Each point is reached from the start by the listed moves, each made once or not at all, plus a little noise. Say if it took an odd or an even number of moves. Then give how often each move was made.
In the rows, zero is written as 128.

Moves:
(1): [149 187  97]
(2): [ 97 137 139]
Start: [165 123 114]
Points:
[156 192  94] -> even (1, 1)
[165 122 112] -> even (0, 0)

Moves:
(1): [159 138 122  92 121 114 143  91 122]
(2): [ 86 166 109 102 114 128 139 130 139]
(3): [112 163 176 165 113 116 106 107 152]
(4): [138 141 130 136 117 154 140 144 148]
(5): [139 123 173 148 201 130 120 147 170]
(6): [109 120 123  66 113 131  58 137 168]
(7): [124 112 141 111 112 142 168 128 113]
(8): [160 137 155 141 160 113 123 155  65]
Start: [164 132 169 146 122 148 111 133  84]
Points:
[159 183 219 193  94 163 106 124 133] -> even (0, 0, 1, 1, 0, 0, 0, 0)
[153 126 204 103 181 148  36 160 171] -> even (0, 0, 0, 0, 1, 1, 0, 0)
[167 130 183 136 100 187 155 152  92] -> even (0, 0, 0, 1, 0, 0, 1, 0)
[170 189 140  95  89 160 149 120 106] -> odd (1, 1, 0, 1, 0, 0, 0, 0)

Moves:
(1): [116 134 153 127 111 132 126 107  61 117 102 138 162 130 141 153]
(2): [126 124 101 131 161 152 130  95 129 123 138 155 135 128 119 132]
(3): [148 145 130  92 120 107 117 132 139 117  94 124 148 129 109 128]
(4): [122  94 119 184 121 139 146 118 189 125 103 122 104 119 107 124]
(5): [143 131 152 160 147 143 182 106  95 100 113 133 124 148 128 135]
(6): [185 113 141 116 125 140 129 149 123 165  96 144 169 150  98 157]
(7): [118 125 185 100 143 135 148 127 123 146 140 121 114 112 105 182]
(8): [141 169 107 152 103 147 148 155 107 115 153 161 139  88 137 130]
(9): [111 157 101 117 142 122 150 105 146 120 123 124 118 158 132 153]
(10): [153 113 136 147 142 111 142 137 127 105 125 166 150 131 129 136]
(11): [153  87 127 123 162 110 123 133 129 141 144 137 100 130 129 137]
(12): [115 129 151 108 116 137 133 120 102 132 146 162  88  97 121  92]
(13): [140 104 107 138  96 116 116 124 173  89 156 126 164  97 128 118]
(14): [117 137 125 136 103 129  98 133 127 112 115 158 109 159 113 159]
Start: [ 94 151 120 130 129 137 112 150 145 174 146 121 135 136 153 133]
Points:
[ 91 152 162 197 153 222 233 105 122 151 168 208  69  64 101 163] -> even (0, 1, 0, 1, 1, 0, 1, 1, 0, 0, 0, 1, 0, 0)
[147  91 128 100 141  99 104 102 108  99 155 237 182  79 128 130] -> odd (1, 1, 1, 0, 0, 0, 0, 0, 0, 1, 1, 1, 1, 0)
[212 143 111 152 102 163 128 131  72  99 103 249 232 142 104 231] -> odd (1, 1, 1, 0, 1, 1, 0, 1, 0, 0, 1, 0, 1, 1)
[ 99  60 192 156 186 156 161  90 111 165 150 226  95  87 111 194] -> odd (1, 1, 0, 1, 0, 0, 1, 0, 0, 1, 1, 1, 0, 0)
